Each row is a point. Any point is a mix of the corners, with weights that add up to 1. It lies inside the corners' shape when no weight is negative. Is each point inside? If not, which corners have a negative weight?
In the rows, zero is written as 128.

Corners:
(1): [182 163  21]
(2): [118  66 124]
(3): [203 133 154]
(4): [104 191  58]
Points:
[186 105 142] => outside (4)
[172 103 119] => outside (4)
[107 147  68] => outside (3)
[130 160 106] => outside (1)
[180 146 109] => inside
[126  81 114] => inside

Corners:
(1): [ 79 140 123 158  93 114 171 132 143]
(2): [121 110  90 131 117 124 192 139 142]
(3): [108 133  93 152 162 103 159 108 134]
(4): [181 129 123 134 143 107 135 110 185]
(5): [179 176  98  95 138 111 134 118 101]
(6): [151 130 160  78 136  89  59 148  80]
(7): [143 146 129 120 145  89 136 150 181]
(8): [149 158 193  75 151 117  63 115  70]
(9): [100 160 177 124  99 162   7 200 117]
(10): [120 144 179  57 141 114  25 110 114]
Points:
[123 142 116 129 147 109 133 118 125] => inside
[130 149  97 130 133 111 151 140 130] => outside (4, 8, 10)
[126 133 114 135 117 117 128 144 124] => outside (7, 8, 10)
[151 152 150  91 148 109  71 123 119] => outside (1, 2)
[148 158 125 108 131 116 110 137 118] => inside
[143 136 162  96 150  90  89 110 134] => outside (2, 5, 9)

Corners:
(1): [ 79  59 188 107  92 160 182 129 148  67 108 226 166 152]
(2): [161 109  82  68 180 135 143 113 130 136 158  89 157 148]
(3): [ 94 131 157 121 151 106 108 110  88 215 108 187  95  64]
(4): [142 160 102  98  92  94  72 204  19 167 162 113  68 176]
(5): [112 189 180 165 107 139  99  44 197  63 199 249 116 129]
(6): [105 113 142  37 115  93 130 236 123 140 144  54 167 154]
(7): [181 109 157  64  79 169 196 110 136 109  84 127 108  99]
(8): [152  88 121  86  86 132  70 125  99 149  16  97  97 172]
(9): [209 158 176 117 193 142 102 106 113 108 140 126  95  38]
(10): [ 97 159 109 163 107 139  56  57 136 174 210 227 108  93]
(11): [100  89 133  62 107 148 156  96 104 109  53 216  95  76]
(12): [128 104 146 101 168 130 137  13 160  80 154 128 100 108]
(13): [144 125 121 137  68 125 101  29  66 131  87 189 136  61]
(14): [159 104  64 124 127 131 130 191 125 125  90 128 106 132]
(15): [ 59 142  92  90 147 204  97 133 130 165 124 141 101 153]
Points:
[141 128 132 119 110 153 116  89 124 109 111 179  95 108] => outside (2, 3, 6)
[136 130 124 104 128 136 113 131 121 135 136 133 108 136] => outside (11, 13)
[126 120 110 103 114 147 102 123 108 140 128 133 117 136] => outside (3, 5, 11)
[141 113 104 114 125 132 124 134 120 127 107 143 110 118] => inside
[123 118 133 100 113 142 120 117 122 118 125 158 119 130] => outside (3)
